Each row is a point. Examples show where two turns around zero, p and q, send a point. Where does a point land after both, in the order given? Backwards means that the second turn is done in reverse. Each puzzle has new turns, and all numbers are rounded.
In the rows, 128 means zero.

Turn p:
[97 99] => [116  87]
[129 114] => [136 117]
[105 156] => [ 94 140]
[177 120] => [174 146]
[131 150] => [119 148]
Turn q:
[ 86 152] => [176 137]
[152 126] => [108 114]
[146 106] => [100 133]
Where do these land?
q, then p: [142 145] => [140 109]
q, then p: [159 113] => [104 104]
q, then p: [ 82 126] => [141 172]

Turn p:
[113 101] => [113 155]
[105 153] => [161 134]
[163 157] => [134  83]
[131 100] => [103 140]
Turn q:
[135  77] => [107  81]
[108 157] => [127 163]
[146 123] => [141 114]
[122 156] => [138 155]
Where do these land?
p, then q backwards: [158 166] => [166  98]
p, then q backwards: [122 104] => [104 134]
q, then p: [104 114] => [143 151]

Turn p:
[142 123 149] => [138 151 122]
[138  89  94] => [152 114 173]
[134 176 116] => [129  99  87]
[ 98 125 154] => [ 94 148 129]
Turn q:
[101 143 144] => [116 101 147]
[133 101 134] => [109 146 118]
[106 139 129] => [125 114 148]
[201 144 121] => [173 136  68]
[ 99 114 113] => [117 142 159]
Where do these land?
p, then q: [146 133 104] => [123 149 106]
q, then p: [154 150 130] => [158 117 141]
q, then p backwards: [124 149 120] => [140 121 110]
q, then p backwards: [ 87  79 158] => [ 60 120 146]

Turn p:
[118 160 133] => [159 141 122]
[ 92  83 122] => [114 100 176]
[173 118 144] => [101 118  88]
[129 150 113] => [137 153 126]
Turn q:
[ 91 108 139] => [136 110 167]
[166 174 129] => [109 126  71]
[137 138 108] => [141 135 109]
[119  92 135] => [126 141 163]
Where do these land?
q, then p: [109 125 141] => [124 105 129]
p, then q: [144 164 142] => [147 148  96]
q, then p: [137  77 145] => [177 111 112]
p, then q backwards: [122 146  84] => [149  86 118]

Turn p:
[149 124 142  83] => [123 119 177 142]
[115 112 143  93] => [125 132 150 165]
[166  96 115 121] => [158  90 146 126]
[143 153 128 171] => [134 140 109  82]
[105 126 126 177] => [143 147  81 117]
[ 86 168 137 143] => [ 93 168 100 124]
[132 116 105 108] => [122  99 133 141]
Turn q:
[107 132 142  90] => [130 134 144  86]
[132 148 151 120] => [140 133 157 126]
[ 99 130 101 135] => [119  95 110 117]
[168 107 172 154] => [163 172 128 167]
[133 123  74 140] => [ 88 106 101 144]
Where do these land?
q, then p backwards: [161 151 101  95] => [120 169 133  87]
q, then p: [143 153 132 164] => [167 139 113 111]
q, then p: [126 102 181 139] => [121 112 158  79]
p, then q: [ 87 133 117 133] => [116  90 113 133]
p, then q backwards: [123 101 110 109] => [129 145 118 160]

Turn p:
[188  94 133 107] => [134 150  76 172]
[102 149 112 157] => [137 112 145  88]
[155 129 125  97] => [124 163 115 146]
[ 89 118 121 133] => [143 109 161 127]
[106 150 149 146] => [103 107 143 107]
Turn q:
[136  90  59  93] => [121  63  90 170]
[ 96 109 140 136] => [138 110 137  95]
[105 146 144 136] => [151 142 141 112]
[119 157 147 142] => [146 159 139 117]
[122 132 143 158] => [129 148 123 100]
[150 113 104 129] => [109 117 103 142]
[167 148 158 103] => [102 156 161 158]
Where do these land?
p, then q: [174 161 118 134] => [166 119 117 169]
p, then q: [100 117 120  96] => [116 163 144 108]
q, then p backwards: [130 117 171 146] => [112 173 125 124]
q, then p: [142 137 131 126] => [122 122 132 114]
q, then p backwards: [108 105  89 119] => [133  98 136 167]
q, then p: [133  98 122  91] => [140  87 132 151]
p, then q: [110 162 145 184] => [125  66 159 136]

Turn p:
[125 118 147 131  94 115] => [135 130 115  88 126 129]
[162 166 171 140 159 138] => [114 147  99 156 112  72]
[125 113 115 138 101  93] => [120 104 122  94 147 143]
[137 168 115  90 183 139] => [137 133 112 206 133 126]
[112 118  76 133 127 141] => [112 123 162 138 138 168]
[101 120 122 136 102 135] => [132 144 145 102 136 146]
[180 117 151 102 105 120] => [133 106  83 114  84 127]
[ 82 104 127 154 155 143] => [142 135 187 127 147 112]
Turn q:
[134 159 158 129 133 116] => [148 123 112 118 158 148]
[114 176 134 158 111 158] => [138 171 146 143 162 159]
[121  99 131 113 109  96] => [140  96 131 124  92 132]
[149 126 141 107 125 155] => [106 109 125 150 150 126]
[107 132 133 118 142 151] => [106 144 110 138 128 141]
[113 113 124 130 155 147] => [ 96 144 116 120 119 124]
[138 137 134 166 135 135] => [126 145 147 104 151 129]
[126 109 147 126 120 159] => [ 94 118 140 137 132 144]
[149 101  49 104 121  36] => [197 102 124 120  59  49]
Where do these land?
p, then q: [139 103 102 162 150  90] => [ 95 111 112  96  87 141]
q, then p: [124 100 165 114 101 120] => [146 129 161 105  94 134]
p, then q: [111 161 127 151 100 110] => [129 156  83 139 126 120]
q, then p: [151 117 135 171 155  96] => [172 107  92 150 121 140]
q, then p: [ 92 156 114 142 107 160] => [ 99 178 122 137 130 106]
p, then q: [101 123 144 135 133  87] => [121 111  95 108 127  97]
p, then q: [154 140 121  81 137 162] => [135 149 187 139 143 127]
q, then p: [131 121 159  86 136 161] => [125 128 188 127 145 136]
q, then p backwards: [148 131  86 109 133 166] => [137 162 139 150 173 138]

Turn p:
[170 136 127 126 104 109] => [107 149 141 120 166 143]
[ 94 101  88  98 170 108] => [194 141  92 119 121 105]
[ 88 159 130 131 158 150] => [141 107 131 164 100  92]
[157 100 110  89 107 125] => [123 160 118  79 145 124]
[155 120 168 158 134 131] => [ 97 135 128 148 115 169]
[ 98 158 157 138  84 134] => [ 94  71 138 132 138 117]
[136 121 116 156 139 139] => [141 135 149 134 112 146]
Turn q:
[148 128 104 179  74 112] => [113 171  79  90 100 137]
[133 134  75 149  99 106] => [127 183 126  93 109 134]
[143 149 119 135 133 153] => [120 124 136 137 101 151]
[149 129 157  81 158 126] => [122 106 148 165 171 145]
[106 142 132 153 126 110] => [109 125 128 103 119 104]
[102 117 157  87 137 148] => [146 104 138 171 144 102]
[116  97 150 112 169 141] => [159  84 142 137 151 125]
Where do these land?
q, then p: [111 152 102 148 132 140] => [ 98 106 121 112 147 122]
q, then p backwards: [ 87 135 156 142 121 145] => [ 87 146 138 109 133 153]
q, then p backwards: [145 150 167 118 129  88] => [148 155 162 112  94 110]
q, then p: [130 114 118  72  65 120] => [147 132 179 190 153 131]
q, then p: [111  85 112 169 155 128] => [110 176 105  91 143 119]
q, then p: [168 141 105 142 136 155] => [ 99 116 155 105 100 112]
p, then q: [143 119 136 105 159 121] => [108 151 146 118 105 134]
